Rows are points. To make a cloud, some directions were put in groups of two or more. Within a group, all points are equally far from the middle, so they leave a hole (a ring in 2 directions, a hollow ball in 3). The other directions are filled evenly. Then the cloud was stretched, turned, moved and blurred a little. Count the holes, and give their numbers of directions, smallest first.

Cloud:
[[ 50  -3  13]
 [ 21  19  39]
 [ 55  -1   5]
 [ -9   6  16]
 [-13  17 -19]
 [  2  31  17]
 [ 40 -11 -20]
 [  8  -7  25]
 [ 53   9 -13]
 [ 51  -1  -8]
 [ -1  29  -9]
 [ 63  10   5]
 [ 59  43  -9]
 [ 58  42  -8]
 [ 59  19 -10]
 [ 53   1  21]
 [ 48   3  29]
 [ 26   4  34]
 [  9 -16  19]]
Holes: 1 (2)

Cloud, 29 rows:
[[ -2  30 -50  15]
 [ 17  21 -80  -4]
 [ 17   6  -6  57]
 [ 25   7   5   1]
 [-15  35   5 -15]
 [  5 -38  45  40]
 [  5 -27   2 -52]
 [-24  10 -10 -20]
 [-14  58   0  -6]
 [ 19 -34 -46 -22]
 [-19  50 -12 -15]
 [ 15  51 -33  42]
 [  1 -18   2   5]
 [-12  -2 -51  24]
 [ -7  -7 -47 -21]
 [ 35  -4 -54  -5]
 [ -8  50  20   4]
 [ -1   5 -26  11]
 [  2 -45  32  -4]
 [-15  19 -45   4]
 [-49  -6 -14  54]
 [  7   6  20   9]
 [-23 -47 -41  -2]
 [ 20 -18   8  53]
 [ 23 -36   1  42]
 [ 16 -15   6  51]
 [-21 -54 -18 -30]
 [-15  20 -36 -67]
 [  9  23  33 -26]]
Holes: 0

Cloud:
[[  3  -4   5 -71]
 [-28   1  37  -5]
 [ 10  31  18   0]
 [-18  19 -21 -29]
 [ -9  38 -20 -33]
 [  4  12  31  18]
 [ -4  59 -59  -9]
 [ 18   9 -13 -17]
 [-67  26 -26 -21]
 [-41  19  21  23]
 [-56   6 -26  15]
 [-10  24  33  36]
 [-54  42 -25 -11]
 [-12  22  31  14]
 [-27 -31   9 -13]
 [-45 -12  44  27]
 [ -2  47   8  -1]
 [-11  15   0 -32]
 [  6  65  12 -12]
 [-50  30  37 -14]
 [-34   9  26  33]
 [ 14 -38  12  -2]
 [ 17  10 -13 -80]
 [  5   2  -2 -72]
 [-14  12 -26  -7]
 [ -7  41   3 -22]
 [-39  13 -39   2]
 [ 20  37  13  -3]
 [-50   3   3 -11]
 [-24 -41 -14  -4]
 [-40 -32 -22 -61]
 [ 19   3 -53 -17]]
Holes: 0

Cloud, 49 rows:
[[ 34 -12  10 -31  30  70]
 [-31 -44   3 -38  40 -31]
 [-37  -1 -25  19 -35 -29]
 [-30 -20  42  35  -8   8]
 [  8  32   0 -31  -6 -20]
 [-62 -31  12  10  10 -58]
 [-49 -24 -32 -31  14 -60]
 [-16 -21 -26 -33  -3  11]
 [-30 -46  11  -1 -17 -13]
 [-33  31  26  -4  37 -50]
 [-57   1  51  10 -13  -2]
 [-68   2 -22  -3 -45   2]
 [-11  10 -11  -8 -35  13]
 [  6 -37   3 -27  12  -5]
 [ 25  29  -8   7 -27  44]
 [ 30 -29 -24 -51 -16 -24]
 [ -6   7  16  27 -18  57]
 [-27 -18  28  -9  -1  32]
 [-55  16 -17  -9  24  20]
 [-28 -67 -69 -35  19  40]
 [ 23 -32   0  10  36   2]
 [ 47  11 -54  11 -40  28]
 [-19 -38  21  14  -9 -18]
 [-19 -11  -2 -32  24 -52]
 [  9  -4  17 -51 -32  -5]
 [-15 -37 -25 -19  73   6]
 [ 54 -11   1 -13  37   0]
 [-15 -44 -57 -22  42  37]
 [-24  28  10   0 -21 -43]
 [ 41 -47  -6 -21 -15  25]
 [-33 -12  40 -49  20  24]
 [-11  10 -31  21 -12  45]
 [ -4   9 -20  -1  -9   9]
 [-27 -19  -7 -20  39  -3]
 [-72  -6  15  15  28  28]
 [-51  -1 -44 -11 -28  31]
 [ 19  27  47  15 -12 -33]
 [-37  26  33   1  20  -1]
 [-28 -16 -30  50 -27  19]
 [ -4  40 -10  -4  26  30]
 [-45 -24  12 -29 -40   5]
 [-35  15  -1  14  11 -42]
 [ 24  36 -11 -31   6  14]
 [ 30  14 -12 -36 -10 -19]
 [-64 -15 -34  -9   0  19]
 [-35   0   2  24 -48 -17]
 [-16   3 -14  62  32   6]
 [-44 -27   6  11   8  16]
 [ 45 -34   0 -11  49  21]]
Holes: 0

Cloud, 85 rows:
[[ 58  -4   1  -5 -26  -3   7  30]
 [ 40  29  45  29 -34 -48 -34  33]
 [  6 -26  50  29   2 -25 -36  61]
 [-49  18  39 -16 -37 -21  28   9]
 [ 19 -45  63   1  21  13  -7  33]
 [ 54   2 -54  47  21   3 -17   7]
 [ 67  37  22  54 -11  -7  -4  27]
 [ 39 -24   6 -28 -43 -17  -1 -16]
 [ -6 -34 -43 -22 -50 -13  -5  -7]
 [  5 -26  18  -2  18  38  43 -30]
 [ 63 -35   9  35 -10 -29  18 -24]
 [-24 -43 -37  56   0  -4 -44  15]
 [ 21   3  45 -35  11   9  31  -8]
 [ -2 -42  27 -30 -45  -5 -15  43]
 [-41 -24 -22  34  17  25 -48   6]
 [ -6  -1  36  49 -11  29 -15  39]
 [-33 -11  32  36 -44   3 -18  34]
 [ 21  10 -33  48 -32 -29 -60   7]
 [ 45  10   8 -11 -17 -52   2  11]
 [ 31 -37  13   6 -35   2 -20  37]
 [ -6  25   0 -27 -51   6 -36  20]
 [ 16  18  40  -4 -27  -7   5 -35]
 [ -9 -50  39 -26  14   9 -34  10]
 [  1  19 -44  55  37  12  51 -30]
 [-43 -22 -16  21 -11  18   3  22]
 [  4  12  10  34  34 -29  39  -6]
 [-12  -1   3  62  27  39 -36  12]
 [ 33  -2  -2 -23 -52  13 -35 -10]
 [-18 -20  11  20 -53  11 -22  44]
 [-33  15  31  40  -3  -5 -48  18]
 [ -9 -28   9  54 -49  31 -16  11]
 [ 10  14  -6 -14  36  52 -19  -3]
 [  0  23   1  65  -1  30  10  13]
 [ 34 -26  17  24   8 -44  -2 -31]
 [ 39 -10  20  54  43 -23 -10  -9]
 [-28  -3  42 -26 -30  30   6  18]
 [ -5  11 -12  73 -26  20 -30  -4]
 [ 30 -48  58 -17 -10  -2  25  40]
 [ 34   4  55  11 -58  32 -42  62]
 [-21 -25   2 -15 -22  23 -43  17]
 [-11 -31  17 -25 -28   8 -21  45]
 [ 30 -30   9  63   1 -16  42 -28]
 [-44  -1  -1  34  27   7 -40 -11]
 [ -2 -51 -27  37 -43  -5   7  25]
 [ 65 -25  29  14 -15  -2 -12 -40]
 [ 14 -28  18  54 -15 -37  23   7]
 [  9 -44  24  40  33 -16  36 -21]
 [ -8 -43  40 -19  38  17  23   3]
 [-23  13  16 -39 -40   6 -45   6]
 [-25   7 -57  35   6   4  38  -5]
 [ -6  50 -10  19  -5  27  26  19]
 [-23 -28   5  24 -45  41 -13   3]
 [ 34  25  18 -20  41  20  28 -18]
 [ 49  10  11  34   1 -44 -45  18]
 [ 17  27 -17 -29  24 -31  19  23]
 [ 43 -26  10 -19 -24  16   1 -27]
 [  2 -35 -10  78  19  16  16   2]
 [-47  29   0  -4 -22 -24  14  38]
 [-11 -24 -34 -26  35   2  -1 -30]
 [  9   8  31 -26  54   4  23 -11]
 [ 48 -40  16  -6 -33 -41 -15 -14]
 [ -4 -44  13 -10 -19  18 -34 -43]
 [-42 -18 -47  13   2   4 -36   9]
 [ 33   1  38  45  29  11  -9 -33]
 [ 36  38  35   7  63 -26   4   5]
 [ 13 -19  25 -30  15  23 -30  40]
 [ 28  14 -55  18  -5  -3 -49  -7]
 [ 25  22 -51   1  10  22  46 -17]
 [ 32  44 -34  33  -8 -10 -22 -15]
 [-23  -5 -26  12  19 -16  16 -49]
 [-27   9 -38  42 -13 -23 -51   8]
 [ 76  -8  46  -3  11   9  11  -2]
 [ 59  20  42  16  39 -12  12  -9]
 [-15  26 -16  19 -19  -7  50 -21]
 [ 12 -30  46  18  22  31   2 -18]
 [-20 -25  45  30 -24  -1 -42 -28]
 [ 30  -7  21  75 -19   4   8  10]
 [ 12  21 -22 -11 -21 -42  18 -14]
 [ 17  -8 -48   4 -43 -55   5 -14]
 [-13   2 -13 -14 -27   3   1  47]
 [ 14 -37  36  51   8  24  29 -12]
 [-26  18 -28  -6  22   0   2  42]
 [ 38  31  32  13  -9 -55 -17  29]
 [ 69  -9  28  35 -20 -28 -37  -6]
 [ 16   6  41  37  14  -5  52  -8]]
Holes: 1 (4)

Cloud (75 x 8):
[[ 41  10 -44 -28 -39 -15  -3 -17]
 [ 58  -1  35 -16 -60   5 -25 -26]
 [-11  -2  13  39  20  10  -4 -59]
 [-30 -27   6 -14  31 -22 -11 -45]
 [ -5  27   6  27 -19  19  23  50]
 [  6  63  43  22 -11 -56  -8 -19]
 [-33  -6  12  59 -31   9 -19 -42]
 [-52  41  -4  -9 -15  24  -5 -55]
 [-51   4 -43  -5   6 -24  13 -50]
 [-30 -32   9 -23 -36 -66 -11 -42]
 [ 20  11   9  17 -32  49 -50  -1]
 [ 16  47 -33 -19  -7  -7 -13 -43]
 [-37   9  27  53 -42 -50  27   8]
 [  7  -7  14  27 -28 -32  33  47]
 [ 18  65  16  -7 -35  -1   2  -9]
 [-30 -18  -4  13 -76 -32  13 -19]
 [ 11 -20   4  39  -3  40   4 -27]
 [ 13 -60  13 -23 -14  -1  16 -56]
 [-36  26 -23  23 -18  33  16 -15]
 [  0 -27   9 -46   3 -23 -22  31]
 [-49  35 -14  38  32  -4   9 -51]
 [ 20 -27 -14  40 -45   8 -26 -45]
 [-24 -17  52  44 -47  -2  -1 -15]
 [-44  25   2  50  18 -16 -10   6]
 [-38  28  43 -39  -1  -5 -22 -33]
 [  2  14 -67  18  33  13  16 -18]
 [-15  29 -31   9   2  47  -2  -6]
 [  4 -17  62 -33 -49   0   0  -4]
 [-64  -8  -2  29  -1 -49   3  -2]
 [-14  15  -2  50 -11 -23 -41   2]
 [ 29  53 -12  17 -40 -21 -16  -1]
 [ 15  12  59  31  -4   1 -25 -58]
 [-55 -25  41  -6 -38 -14 -25   2]
 [-24  29 -23  -5 -43  30  -3 -34]
 [  6 -40  40  25   8 -30 -23 -42]
 [ -5  -6 -40  43  -6  -8 -32 -27]
 [-14   9  -9 -15 -36   7 -20  45]
 [ 11  11  58  26  11 -21 -21 -55]
 [-19 -26 -22  12 -52  24  13 -19]
 [-11  20 -12 -40 -20 -12  11  43]
 [ 25  -1 -24 -62 -35  10  -9 -19]
 [  4  47  16 -20  29  12 -23  -2]
 [-28 -19   9 -32 -30  35  -6  17]
 [-12  24 -11 -17 -18  30  45 -29]
 [ 25 -28  21  29 -34   8 -53  27]
 [ 50  12 -25  25  -9 -14  20 -43]
 [-32 -10 -19  17 -53  24 -16  -7]
 [ -3   0  51  22  -5 -24  54  -5]
 [  0  73  27   7 -29 -28 -13 -13]
 [-18 -56  45  -7 -26 -42  10 -59]
 [ 11  24 -72   9   8  14   1 -20]
 [  8  64  31 -18  -4 -14  -1   2]
 [ 45   5 -31  -5  28 -20 -47 -13]
 [-58  27   6  27   6   1  14  21]
 [ -3 -28  62  22  -9  11  11 -29]
 [-22   4  29   0  32 -54  39 -40]
 [-38  10  18 -16  -6  48 -28 -24]
 [ 51 -13  29 -37  -3 -28   4 -26]
 [ 73  17  14   9 -15  18  14  -3]
 [-17   4 -56 -29 -10   0   0 -33]
 [-23  26  22  56  -7   0 -26 -16]
 [ 17 -24  20   4 -10 -11 -51  49]
 [-28 -32   0  21  -3 -30 -40   8]
 [-23  44   7  34  -1 -36 -24  25]
 [ 40 -11 -44 -12  35 -12   4 -30]
 [-59 -13  -6 -12 -46   2 -31  -9]
 [ -1   8 -28  19  20  18  35 -46]
 [ 26 -13 -62  27 -16   0 -29 -10]
 [ 54 -38  14  22  10 -20 -35 -14]
 [ 20 -38  52 -40  -9 -37 -30 -23]
 [ -8   1  67  13  12  -8  22 -26]
 [ 37 -26 -41  25 -16  40 -20 -27]
 [  2  -2  17  53   4 -30  17  34]
 [ -6  -3  25  60 -30 -34 -32 -46]
 [  3  10  24  28 -33  34  -5  17]]
Holes: 1 (6)
